Every row gives one point. The last column is the point's height on a tilted bowl or saddle (a function of degree 2), plus a little noise. Count its main directions that bend up, bend down and stay straight.
In the rows, zero is written as 128.

Points (16 x 4):
[[174 117 113 120]
 [ 99 139 112 124]
 [203 116 128 153]
 [157 127  90 115]
 [ 98 113 179 191]
 [178  83  56 205]
 [110 126 182 173]
 [147 107 126 124]
 [163 113 120 119]
 [144 182  89 126]
 [166 155 158 122]
 [148 172 128 105]
 [183  95 103 158]
 [ 61 156 162 202]
 [218 166 102 164]
 [119  95  89 153]]
Directions: 3 up, 0 down, 0 straight

Points (25 x 5):
[[178  76 164 120  59]
 [ 77 118 118 146 104]
 [118 134 155  97 114]
 [144 160  96  92  75]
 [ 99 142 109 179 115]
 [160  76 121 112  70]
 [106 128 153 163 117]
 [ 24  89  84 129  84]
 [146 117 163  96 100]
 [121 139 160 112 119]
 [168  79  76  59  45]
 [111 101 123 162 105]
 [114 108 135 221 110]
 [110 104  85 133 100]
 [ 95 155 146 196 124]
 [127  32 101 193  84]
 [114 131 184  85 130]
 [ 99  88  84  94  87]
 [133 135 104 131 101]
 [132 109 110 208 118]
 [124 116 153  44  94]
 [160 112 115 123  89]
 [142 176  77 150  94]
 [117  77  89  91  81]
 [141 195 163 123 132]]
Directions: 1 up, 2 down, 1 straight

Points (42 x 7):
[[168  95 124 170 113 152 118]
 [106  78 173 111  86 165 203]
 [131 141 125 124 160 153 151]
 [153  58  77 117  98 166 138]
 [129 115 129 125 127 136 144]
 [ 73 152  98  78 100 139 145]
 [170  68 138 158 153 104 156]
 [172 119 121  88 153  97 164]
 [171 185 145 126 163 109 151]
 [145 170 170 171 144 115 130]
 [180  66 128 112 109 105 180]
 [170 115 106 165 172  76 108]
 [167 121  99  52 101 181 132]
 [120 105 135 138 124  89 132]
 [109  69 148 176  82 190 170]
 [ 72 154  20 131 138  96 183]
 [145 100  94 127 121 172 119]
 [117 149 181  91 154  99 138]
 [136  89 133 129 129 140 161]
 [120 125  50 106  59 170  77]
 [148 124 103 161 107 165 105]
 [104 181  93  82  92 132 124]
 [158 178 155 154  53 133 148]
 [ 90 117 133  98 154 216 155]
 [156 121  98 185 153 164 126]
 [145 172 101 149  78  25  37]
 [152 121 166 168 112 151 135]
 [201 109 142 116 100 138 150]
 [147 143 132 162 157 104 119]
 [141 149 145 112  27 183 116]
 [129  81 144 121 220  87 193]
 [ 80 133 135 142 136 158 166]
 [210 213 111 157 137 203 149]
 [119 133 154 131  58  65 118]
 [ 52 119 100 152 145 123 208]
 [ 91 115 125 242 176  57 133]
 [154 136 101 118 143 108 128]
 [ 77  82 110 195 109  80 199]
 [142 159 167  94 155 133 168]
 [129 139 174  80  86 141 170]
 [113  97 167 101 137 131 186]
 [ 85 159 153 118 153  87 108]]
Directions: 3 up, 1 down, 2 straight

Points (71 x 9):
[[239 146 114 123  87 123  75 154 162]
 [111 167 126 185 114 147 154  86 158]
 [122 112 122 155 120 117 150  91 135]
 [110  62 101  75  60 115 185  87 164]
 [ 47 138  88 168 121 128 127  96 151]
 [108 100 124 194 158 170  93  71 160]
 [128 159 143 127 218 204  89 150 154]
 [162 137  69 106  87 157 165 135 177]
 [155 134 182 123 100  73 112 144  96]
 [116 104 118  97 115 133  73 135 109]
 [150  93 147 151 167 148 152 129 158]
 [ 46 191 117 133 108 120 183 221 234]
 [109 127  97 131 202  65 156 146 125]
 [139 143 104 142 125 163 127 170 173]
 [216  84 103 148 123 169 112  96 166]
 [132 161 135 120  88 184 133 188 205]
 [129 147 157 105 137 101  39 136  85]
 [151 130 190 132 167 123 178 116 112]
 [160 172 125 129 138 121 226  92 135]
 [106 114 146 162 157 136 113 142 141]
 [164 157 114  94 162  90 174  84 118]
 [ 60 150  93 132 139 149 100 133 138]
 [ 92  71  78  85 104 140 138 111 134]
 [ 89 103 100 148  81  75  65 132 100]
 [216 192 117 130 126  80 159 126 124]
 [148 125  67 111 148  89 123  75 147]
 [183 140 114 141 152 132 144 140 151]
 [ 68  98 117 187 150 110  82 138 122]
 [118 115 170 109 127 151  76  62  77]
 [172 134 158 115 184  85 147  80  70]
 [ 83 178 141  57 151 103 124 121 118]
 [115  85  48 128 130 152 140  73 156]
 [160  83 121 142 113 172 146 142 162]
 [155 101  86 147 105 135 145  82 148]
 [150 148 173  78 163 167 150 134 132]
 [122  95 183 173  81 131 143 188 159]
 [ 88  58 120  80 215 144 132 106 149]
 [ 88 134 145 130 122 114 143 156 155]
 [122  85 149 106 191 166 123 180 187]
 [118 142  86 180 194 122 164  76 149]
 [ 81 128 132  91 113 130 124 151 155]
 [ 22  83 132 117  97 105 121 124 155]
 [ 68 152 127 117  83 152 137  85 155]
 [141 150 109  94 166 109 157 124 133]
 [123 122 115  80 117 192 148 156 170]
 [109 109 101 163 150  90 142 136 134]
 [203  96 111  92 167 176 111 198 237]
 [ 47  63 150 131 151 136 175 127 193]
 [165 146 137 102 211 163  58 198 171]
 [110 140 150 137 177  51 116 151 101]
 [185  69 153 125 112 106 203 149 172]
 [ 74 174 153 217  90 134  63 117 175]
 [132 170 117 146  71  68 165 140 147]
 [199 166  62 127  99 200 115 149 219]
 [116 191 192 144 146 122 118 169 148]
 [122 113 178 146 116  98 117 135 114]
 [194 141 119 150 140 147  96 164 172]
 [193 135  57  87 125 106 131 109 182]
 [137 165 109 119 181  83 116 161 123]
 [122  89 114 156 146  83  55 170 117]
 [187  79 197 169 114 141 106 137 117]
 [164 152  64  73  99 176  63 123 140]
 [113 121 115 125 192 134 131 133 134]
 [173 116 127 165 112  98  87 194 152]
 [119  67 140 232  79 102 189  78 115]
 [174 183 171 139 126 119 117  79  74]
 [142 122  37 127 174  50  79  88 146]
 [146 150  95  91 156 158  87 155 149]
 [116  94 125 125 157 174 100 133 140]
 [166  95 164 117  51 121  85 161 105]
 [116 156 122 175 139 143 126 115 144]]
Directions: 4 up, 3 down, 1 straight
